Each wall is flat, endless, passes through zero and stands at right angles to its row. A trip goes straight from one point to another. List the walls that it crosses, first one first.

Walls:
(1): [-19 -11   4]
(2): [ 34  37 -29]
(3): [  4 -55  32]
(4): [  6  -4 -30]
(5): [-3 -3 25]
Trips:
[ -5  30 -30] to [-19   6  26] => 4, 1, 5, 2, 3
[ -8  18 -23] to [17 21 21] => 4, 5
[-4 19 42] to [-61  -8  13] => none
[-53  15  13] to [-45   6 -26] => 5, 4
[-32  37  17] to [-37  30  11] => none

Walls:
(1): [ -2  50  -1  25 -26 -23  26 -41 -36]
(2): [-49 -23  24 -30  -7   7  31  28  -1]
(3): [ -2 -32  -8  25 -17  -4  13  33  12]
(4): [-31 -44 -21 -50  16 -14  -4 -24  34]
(5): [-11  18  48 -28 -22  44 -25  12 -13]
(6): [ 32 -22  28 -18  19 -16 -21  -1  54]
Trips:
[ 28  17 -16  48 -27 -13 -21 -16  32] to [ -8  20  29  -7   2 -41 -10 -31  41] => 3, 4
[-27   7   1  54  22 -38   4 -41  -3] to [-29  26 -27 -24   8   1  24  -8 -43] => 2, 4
[  4  39  -8 -51 -25  29 -18 -11  -7] to [  1  46  10  23  15 -26  23  56  -4] => 4, 2, 3, 5
[ 27 -19   3  38  -5 -31  16  -3  13] to [ -1 -18  -5  27  27 -24  20  34  37] => 1, 4, 2

Walls:
(1): [  7 -26 -74  -8 -10 -13  13 -27   7  -8 -34 -53  34  36  12 -24  44 -24
 -33  17]
(2): [ 18  20  -9 -31  -4  -2 -33  36   3 -47  23  21 -41  58  35 -16  19 -27
  33 -19]
(3): [  2 -52   5  24  -6   0 -10  21 -24 -16  -3  -1 -23 -10  -1 -28   1 -25
  -1   1]
(4): [ 25  22 -71  -6 -38  32  -3  -7  -6 -10   6 -16 -18  49  36  11 -18  33
 -18   8]
Trips:
[ -9  -7 -23 -10   1 -25  -9 -12  -3   7 -41  -7  21   1  32  12  36   4
 -25  18] to [ 14   1  12  17 -43 -50  15 -38 -75   6  -3  43 -24  35  12  24 -11 -44
   5 -22] => 3, 2, 1
[ 13   6   2 -43 -11 -55   2  67 -24 -20 -10  -7 -16 -24  -3  15  36  11
  18   1] to [ -2  11  13  37  11  -6 -15 -57 -47 -43  -3  71  44 -31  47  -3 -24   5
 -11  21] => 2
[  1 -12   5  -1 -11  45  -9  -5  10 -35  36   0  14 -21   7  28 -32  48
 -11  -5] to [-67  45 -29  25  49 -42  23   7  -8  18  18  42 -32  -3  58  40  36  -8
  28 -18] => 2, 4
[-72 -11 -48  50  15 -51 -40 -52  -2   3  -5  55   2  19  14 -32 -18 -47
   7 -46] to [ 33 -22  10 -14 -10 -25 -26 -15  33 -16  18 -16 -28 -51  27  10   0  15
 -15 -16] => 1
[ 17  32 -36   6   9 -10 -14   7  13  59 -19  34  15  10 -17 -16  -1   7
  10  -9] to [ 14 -20   6 -25  57   5 -14   8  -7  22  -6   5 -77 -23 -17  -6 -30 -10
  40  12] => 1, 4, 2, 3

Walls:
(1): [ -2  36  -5  25  34   8  48  -8  -7  -4 -27 -34  17 -30  25 -34   7   0
 -43  18  38   4 -25 -22  22  -8 -10   8 -50  -5  22   5  -9   3   5  20
 -14   4   3  18 -53   9  49 -10  17 -16  -8   5]
(2): [ 31  11   3   9 -10  12  -2  22 -21  37  20 -12  -2 -10 -20  17   1  22
  26  13   6  59 -11 -44 -44  12 -22   6  17  43  17 -10 -36 -25 -14  24
  -3  34 -11  21 -21  10 -25  -8   1 -33  31 -26]
(3): [ 61  -8 -29  39  19   5 -22 -20  13   1 -12  45 -34  18 -28 -41  -1 -41
  -3   6  18  13  -1  17   7  -3  -5 -19  11  -7   5 -32 -31 -14  24   5
   0 -36  50 -21  38 -12  55  29  -9  -2  18  -2]
(4): [ 12 -12 -17   8 -22  30  40   8 -58  -5  48   5  14   8   2  -8  13  -3
  37  54 -19 -38 -21 -38  -7  12  27  82  25  16   4  29  -5  -8  -8  57
  -1  -4  11 -18  37 -21  23 -46 -43 -44   6 -14]
(5): [ 33  28 -15  72  -4 -19   4 -29  49 -13  52 -14 -12 -12  -5 -11 -22 -40
  -9  21 -27 -24 -13 -51 -33  18   9  23   8 -33 -11  45  22  30  24  35
 -40 -15  37  23  14   6 -46 -14  21 -16   4  23]
(6): [ 21 -15   3 -27  41  40 -27 -40 -66 -32 -30   7 -11 -17 -17   7 -41   4
 -15  -4  10 -72 -21   0 -28 -18 -13 -16  -3  32   2 -23   0  24 -47 -15
  12   2   1  19   0  -2   7   2  -4  -4 -40  15]
(7): [-18  -2  33 -11  12 -38 -37   3  33  -2  11  24  18  73  -9  18  13  13
  31  30 -31  69   3   8  11 -46  14   1   5  17   9  -1  -9  29  28  -4
 -26 -22 -34 -56   7  18 -41  13  25 -43  39   4]
(8): [-31  31   5 -22 -15 -16   8 -14  44 -14  47   7 -27 -21  43 -24  16 -41
  11   9 -12  28  20  58  42  16 -12 -42   4  -2 -10 -56 -23 -20  27   8
  52  48 -23  26 -11   5   8   8  45 -14   3  24]
Trips:
[ -9 -41 -15 -15  24  -3  35   5  26  20 -12  32  13 -14  37 -22   2 -49
  50  15  30  27   1  -8  22  32   3   2  -6  13 -27 -16 -26  17   6  -6
  14 -41 -39  -9 -39  -3  14  33 -30 -21   2 -34] to [ 11  -8  -3   3 -10  63  -7  -3  39 -31  58 -77  23 -46 -10 -58   0  32
 -41  35 -85  25  25  15  30  10  -6  -9 -21  24 -15  19  37  23 -35  27
 -19 -26 -18  15   5 -16 -18  32  12  22   9 -14] => 2, 3, 5, 7
[  8  33   6 -10   9 -15 -56 -54   3  49  26  23  -3  39 -16 -51 -14  26
  18   0 -35 -23 -19 -51  -5 -30  -3  26 -14  14 -17 -34  19 -12 -19   1
   2  -6  26  -6  15 -72 -22 -20  23  -3   6   7] to [  4  -9  38  25  13 -18  11  46 -18 -21  33  43  36  24   5  18  -1  25
  21  -7   6 -49 -38  15   5  16  29  45 -22  14  31 -19   8 -36  -7 -24
  -7 -25  48  -2 -16  26  29  23  -7  14  35  20] => 2, 5, 1
[  7  47  10 -30  33 -29 -29  11   3 -13   4  47 -23 -22  13   9  68   6
  10   3  20 -34  41  -7  44 -45  40 -64  21   3 -25 -36   7  10 -39 -15
  16  -2  29 -26 -19 -10  13 -34  46  38 -13   6] to [-29 -18 -12  -8  -1 -16  -3  40   2 -24  13 -14  26  18   4  31  24  38
 -10 -23   6  33 -13  -9  22 -39  -2  32 -50   7   7  33   9  33  18 -53
 -12  21  15  19  -6 -12  27 -33  19   7 -64 -26] => 3, 1, 6, 8

Walls:
(1): [-40  33 -15  39 -21 -13   9  32 -24 -28   0 -33  34  -6 -15 -16   3 -43
 -16  44 -44  24   4  49  35 -48 -33 -35  22  35  18  35  23  -8  -5 -41
 -13 -26   2 -13  19  11  -6 -10 -51  38  -6  27]
(2): [  0  -3 -79 -31 -10  -4 -20  32  52 -34  38   9  21   3 -34   4  13  10
  35  22  14 -23  36   4   5  38 -25  16 -39  71  78  29  19 -48  74  10
  19  24 -20  24   0  31  18   7   8  53 -25 -15]
(3): [ 24   1  21  59 -51 -19   6  17  19   4 -28  43  23 -19 -36  13 -42 -37
  45 -28   3 -37 -14  30   1  -2  37  30 -30 -22  16  36  -3 -23 -21  19
  19  12 -41  -7 -19  48  -4 -16  29 -14 -39  12]
(4): [-16 -43   8   2 -37  -3 -24   7   2   9  17 -15  -4 -33  -6 -10  -5  12
  41  37  15  -4   3 -20  13 -26  12  -9  16  20 -31  17  -1 -19 -18 -39
  -4 -19  10 -84 -54  -4  17  18   8  -1  21  10]
(5): [-28  -1  23  33 -62  36 -40 -33 -26  64  -3   7  21  15   9  -1  -3   0
 -34 -11 -27 -10  14  20 -12  -2   8  -9   6 -22 -77  17   9  -1   8  10
   8 -23  25 -29 -22  28  11 -17  53  12 -12  15]
(6): [ 14  -8  24 -51 -10  33  22 -23 -37   3   7 -34 -10 -19  79  -5 -74   3
  -9  21  57  13   5  20  25  12  67 -13  10 -47   8 -17 -59 -31 -10 -20
 -69  -6 -41 -52   2   7  -2 -45 -50   2   0   9]
Trips:
[-16  10  -1   4   8 -21 -23  14 -22  20  13 -33 -37  -1  23   6  14 -20
  31   7  -9  23 -15  43   2 -36 -25  -6  21   4 -26  25  26 -10  -1 -26
  21 -13  -5 -29  69 -10  15 -33 -14 -29 -15  -6] to [ 53 -34  24  17  -5 -42 -31   8 -73  16  43   7 -11 -48  12 -27 -68  10
  19  25  -3  32 -15  18  20  39 -56 -24  16  -8   4 -25 -40  18  14  11
  26 -26   6  18  72  26  13 -11  26  -1  33   4] => 4
[-10 -44 -33  28   6 -10 -19 -59  11   1  -4  10 -13 -19 -16 -22  -1  67
  -1  -9   2   1  30  23  18  -7   2  29 -38 -21  -6  33  -5 -65 -32 -75
 -16  -1  14  10 -57  10 -20 -34  54  12 -30  36] to [ 13 -32 -58  60  -5  -3 -60 -21  -9 -28 -26  -5 -15   3  -5  77 -19  40
  17 -36 -11   3  33  37  28  36 -53  15   8   1  45   7  26  45  40  -4
  34 -10  33  -7   3  67  -3  21 -30   0 -37  43] => 6, 1, 4
[ -1  11 -12 -48 -12  -1  -3 -29  51 -11  -8  14  14 -12  11 -22 -35   0
  -9 -35  21 -46  -8  33 -29  62 -14  43 -36 -26 -19  14  12   2 -13  18
   8 -37 -14 -13 -32 -23 -27  15  13 -68  43  38] to [ 15   2  -5 -25 -21  25 -20 -29 -19 -38  12   3  -2 -13  -1  -8  15 -33
  17 -19 -33  28  -2  -6  20 -11  -1 -16 -12   1   1   4  14 -12  16  61
  -4  22  18  41  15  14   5  23 -24   9  20  -7] => 2, 6, 5, 3, 1
[-41  36  33  -5  37  15  28  19 -18  -6  59 -26  38   7 -26  -9 -27  19
  -1   9  18 -45  -5  28  14   9  -2  20   8  -2  16   9   0 -25 -21 -15
 -35 -29 -16  15  49  -5  13  27  -5   9 -18  22] to [ 80  -2 -28 -55 -40  37 -22 -31   5 -26 -20   4  36  16 -45  22  11  27
  12  22  -9  22  17   5 -35 -26   0  11   8  -3   2  43 -27  32 -36  -1
  -3  42 -10  43  15   0  -7 -16   4 -27   2  17] => 3, 1, 6
[-51  23  21  31 -37   8  -5 -21 -42 -23  40 -66   6 -63   1  -4   5  -9
  -2 -29  -2  26  14   1  39  -4  -2 -13  -7 -11 -32 -20  -3 -19 -34 -28
 -18  10  -9  -9 -29  10  -9 -21  -5  23   3  -9] to [-16   6  -1  49  19  16 -25  -8 -28 -24  37  18 -18  37 -18 -26  -2  -3
   2  14   7  -5 -20  36 -13  -9  21  -7  37  16 -34  11  24 -14  19 -10
 -19 -28  30 -27 -48 -50 -37  -7  14 -43 -38 -11] => 6

Walls:
(1): [-19 -12  -7  29  30  27  -1  15  17 -10 -31  11  -5 -40 -19 -86   8  26
  -4  -6  -7  36 -54  74  -5  -5 -18  32  -3  37  18   1 -17 -30 -46  35
 -22  43   2  -1 -40 -55  11 -28  24 -20  24 -31]
(2): [ -2  25  21  -8 -16   1  38  28   1  13   2  25   5 -33  -2   4  -2 -18
  33  66  49  71 -15 -70 -35 -26   6  -4  10 -18  12   4  20 -19  29   4
   6  18  16  17  49   4   5 -32 -13  34 -24  -1]
(3): [-17  36  22 -15 -38 -28 -37  90  25  13 -24  50  28  64  10  46  25 -19
  26 -46  49  40  -7  -2 -23 -17  -4  31  17  38  36   7  -3  18  51 -19
   6  41  26 -27  28 -29  -1 -12  44 -13  12  -5]
(4): [ -3   0  16 -36 -38   1  30  16 -37   9 -33  26 -27 -12   3  72  15   8
  -5  -4  30 -29 -28 -27  32 -21   8   6 -27   0  24   2   3  24 -33  41
  -6  16 -38  17  15 -23 -31 -26  -5 -21  11 -36]
(5): [ 21 -33  23  59  42  18 -22 -52   6 -22 -29  23 -30 -16 -57   0 -25  22
 -58  75   0   0 -11 -31 -50 -17 -25  -6   8  16  -2  22  31 -47 -12  -8
  -1  33  53 -42  19 -16  33 -49  14  -5   6  91]
(6): [ 19 -37 -16  29  -7 -10   4  19   3   0  19   9  10  28 -50  10 -30   8
 -18  -6 -25   6  27  55  54  13   8  12  21 -24 -26  14  28  -5  -1 -11
  40 -33  21 -29  -8  10   5 -48 -39 -31   1  -6]
(7): [-11   7  20  -1   5 -20 -17 -25 -30  25 -18 -31  10 -30  24 -21   5 -30
  -7 -24   9 -15  94  16  10 -62   0 -73  -9 -14  18  30 -35 -19 -30  -4
  -1   9   7  13   8 -76 -24  26   2 -16  -3 -60]
(8): [ -7  18 -48 -29  62 -42  13 -17 -18 -31  -6 -37   3   2  36 -32   7   6
  13 -34 -10 -25 -26  26 -28   2  12   7  45   2   9  13 -26 -48 -37   0
  -7 -17 -23  -8 -40 -37 -11  14  31 -17 -27 -21]
(9): [ 33  -6 -17 -14   3 -28  -4 -34 -26 -17  -9 -12 -45 -10 -20 -17   4 -21
 -24 -25  40  38  -5  12  20 -51  29   3   3   2  31  25  18 -25   9 -40
 -19   8 -23 -13   6   9 -22  -8 -51  35  10 -40]
(10): [-62  11 -77  -8 -64 -10  36 -20  14   8   6  17   8  14 -29 -26 -18  -2
 -54  18 -22   1  26 -40   2 -15 -17  10  11  24  34   8  31 -25  17 -41
 -17  20 -48   4  20  -2  19  29  21   5   2  13]
(11): [ 15 -22  -8 -43 -34  -4  -3 -24   1   2 -16 -14  17   8 -43  12 -15   1
  41 -24  39 -18   4 -17 -16  12 -31  32 -17 -17 -30  45  44  28  -7   5
  16  -5  27  -9 -41 -29  12 -41  -2  25  40  11]
Trips:
[ -9  25   1  19 -22  48  24  41  -3 -17   0  29 -36 -11  49  17  12  38
 -11 -39  13   5  -1  11 -19  49 -48  11 -31  10  17  18   1 -28   6  10
   4  25  35   1 -13  41   9  -3  47 -27 -54 -39] to [ 38 -10  19   6  -8  -5  -2 -17  65  -8  32   8  16 -29 -23 -56  11  -6
   0  39 -40 -18 -19  15  10  -3 -18 -13 -19 -39  22  -6  -3 -70   5 -36
  -2 -27  28 -40 -30 -15  42   0 -12  13   0  -2] => 4, 5, 6, 3, 2, 10, 9
[ 15   2   8  -1 -10 -10   8  10  -2   0  14  21  41  33   2 -16 -58 -15
  54 -19  15  40  18  10  28 -23 -13  29  28   9  28  15   1  37  49 -24
   5 -40  22 -21  -1 -40   5 -15 -12   3  26  26] to [ 75  43   3  -1 -11  -7  -4  30 -63   5 -33 -27 -23  24  -5  19  12  44
  -9 -36  32  18  25  -5 -12  -5 -40 -26   4 -34 -13   1 -30  -5 -19 -31
 -44  46  18   3 -12   1  41 -35 -11 -12   0 -10] => 7, 4, 5, 8, 6
